Every row gives one point. Examples show where two turns around zero, p and q, send a point. Where does a point land after both, in the order given? Backwards means that the second turn is done in reverse. Each puzzle has new turns, and all numbers are rounded.

Turn p:
[ 17  47 -38] => [-34   4 -53]
[ 16 -20   1] => [25  0 -3]
[-18 -14  46] => [ 7 16 48]
[-55 -18 -15] => [-17 -49  30]
[39  5  6] => [ 18  28 -22]
Turn q:
[-7 20 21] => [-6 17 24]
[ 37 -12  -8] => [ 37 -10 -11]
[ -1 -23  35] => [  1 -27  32]
[-64  32 -39] => [-67  35 -32]
[ 35 -17  -9] => [ 35 -15 -13]
Where do these land?
p, then q: [ -6 -33  -3] => [ 25 -21   9]
q, then p: [ 28  14 -18] => [ -1  10 -35]
p, then q: [-44  55   3] => [-69   0  16]
q, then p: [ 18 -10  27] => [24 22  9]
q, then p: [ -4 -65 -19] => [ 47 -49   4]
p, then q: [ 7 38 10] => [-28  28  -5]

Turn p:
[  0 -10   0 -27  -4  28] => [ -4 -14 -12 -14   2  33]
[-21 -11 -20   3   6   2] => [-13  -2  -1   0  29  -2]
[ 65 -27   9  20  -4  -8] => [  9 -34 -31  28 -44 -26]
[ -3  37  -4  23 -33   8] => [  7  50 -10  19  -7   8]
[ -4  -8  25 -18  -5 -32] => [-15  -3  20 -26 -24 -15]
[ -3 -19  12   4  24  11] => [ -2 -28  16  11   6   6]
[-34  38 -21  -5  17  -9] => [ 19  30  19 -17  38  -4]
Turn q:
[-20  -8 -12 -12 -16  -9] => [  4   4  -1   0 -32  -3]
[-21   4 -28  17 -24   8] => [ -3   3  -6  28 -27  24]
[ 12  17  29  11   6 -15] => [  7   6  18   9  28 -19]
[  0 -36  -5  22   2  12] => [-17 -39  -8   6  -6   4]
[ 34 -24   3  21  22   4] => [-13 -32 -21  -1  31  -9]
[ 12 -14  21 -24 -15 -17] => [ 28  -8   4 -17  -5 -27]
[-22  35 -18  21  25 -20] => [-35  40   4  24   5  -2]
[ 25  15 -27 -23  19  47] => [  1  11 -30 -32  21  47]
[-20  10  38 -34 -18 -10] => [ 29  14  40 -21 -14 -15]
Where do these land?
p, then q backwards: [ -1 -15  22   7  14 -13] => [-19 -17  19  10  -3  -6]
p, then q backwards: [-4 22  3 -1  4 63] => [ 11  31 -14  14 -27  48]
p, then q: [  4 -23 -76  -3   6 -15] => [-54  27 -44 -15 -13 -26]
q, then p: [ -6  -8  26   7 -21  -3] => [ -9 -14   5  11 -28  -9]
q, then p: [ 11   2  29 -20  -5 -12] => [ 15 -14   4 -18 -24 -16]
p, then q: [ 16  10 -30  14   2  -1] => [-13  11 -28  13  12  -8]
q, then p: [-19  11  25  -4  -1 -19] => [  3  10  23  -4 -27  -8]

Turn p:
[-36  39  22  -2 -31  11 -10 -20  26] => [-17  23 -11 -18 -23 -19  -5 -48  32]
[  5  41   0  -3  24  -2   0  17 -22] => [ 18  15  -3  -1   6 -35 -27   7 -21]
[ 10 -28 -21  -3  29  38 -26  50 -44] => [-21  11  -3  24  51  14 -37  56 -17]
[-22 -27 -17 -24 -38  -8  11  18  56] => [-11  22 -10 -25 -20  25  49  19  45]
[ 35 -29  26 -21  13 -33 -10  62 -17] => [ -1  12  52 -21  -5  18 -11  61 -35]
[ -4   9  30  40  26  16  -6 -65   8] => [ 14 -43  14  25   3  -5 -24 -63  21]
[  3   2 -15 -15  25  42  48 -27 -11] => [ 34 -13 -30  -9  57   3   8 -21  -3]
[ -2   8  12  27 -24 -25  10  37   8] => [ -2  38  30  14 -24  -7  21   5  -8]
[  5 -29 -29  -6   8 -11   5 -14  39] => [ 18 -26 -13   1 -11  21  26  20  30]
[-38  20   6  21  -8 -21 -17 -12 -51] => [-43  -9   5  18  -2 -52  -4 -18 -24]
[ 43  -7 -14 -14 -25  -6  -6 -45   9] => [  9 -31 -31  -8 -31  38   5 -16 -18]
Turn q:
[ 12 -35  22   7  -3  13   3  -8  18] => [ -4 -16   3   3 -30   9  25 -12  21]
[  7  54 -26 -44  12 -17  57  32  17] => [ 45  44  34 -36  33 -21  19  15 -45]
[-36 -43   5  19  23  22 -16   1  -6] => [-43  18 -29  13 -10  21  12  -8  30]
[ 15 -17 -49  -5 -46 -21 -15 -29   2] => [ 47 -36 -44   4  15 -20 -11  -5  18]
[  0 -16  22  15  10  53 -23  25 -19] => [-25  16  -2   3 -38  49 -17  10  13]
[ 17  -6  -2  34   6  -8   2 -44 -29] => [-13 -29 -26  22 -11  -5 -11 -33 -29]
[ 19  41  -3 -32  22 -47  14  44  10] => [ 21   7  52 -19  56   5  11  16 -30]
[ -4 -16  -3 -24 -27  -5 -24 -56 -15] => [ -1 -33 -27 -19  -4 -30 -30 -29  27]
[  4  61  -5  -2  20 -13   8  15  35] => [ 22  31  50  20  23 -19  -4   7 -22]
[-34 -23  39  31 -19  23  -5  20 -14] => [-48  -2 -12   8 -36  10   5  39  15]
Where do these land?
p, then q backwards: [ 14   5   6 -33 -17  14 -21  -4 -23] => [ -5   3   2  -8   5   9   2   0 -51]
p, then q backwards: [ -8 -26  22   1  29  -3  -4  28  19] => [  0  14  19 -20  -7  -6 -24  31  25]
p, then q: [ 14 -14   4 -23   4   7   7  63 -44] => [-34  31  24 -22  23  35 -27  22 -28]
q, then p: [ 21 -18   3  24 -20 -19  37 -35  26] => [  6 -21  12  13  -5  18  56  -6 -33]
p, then q: [-24  13  -2  37   7  76  35 -22  -4] => [ -1  22   5  57   6 -13  -2 -73 -19]
q, then p backwards: [  0 -38 -54  24  -8  44 -19  12 -34] => [ 39  10 -52 -13 -26  46 -19 -10  28]
q, then p: [ -4  37  -3 -55 -22 -28  -3  16   5] => [ 17 -10  31 -43 -11  -1 -34  37  -8]
p, then q backwards: [-10   5 -15 -39   3 -11 -12 -18  -2] => [-11 -18   4 -15 -30  -5   9 -10 -26]
q, then p backwards: [  3  36  13  54  16  19 -38  23  44] => [ 14 -17   3  76   9   2 -26  41  10]
p, then q backwards: [-21   2  10  24 -23 -41  -1 -47  13] => [ 17 -32  38  12   2   3  17 -45  22]
p, then q: [ 14  -1  14 -14  30 -59  19 -16   0] => [ -1 -51   4 -44  -6  18  26   4  -2]
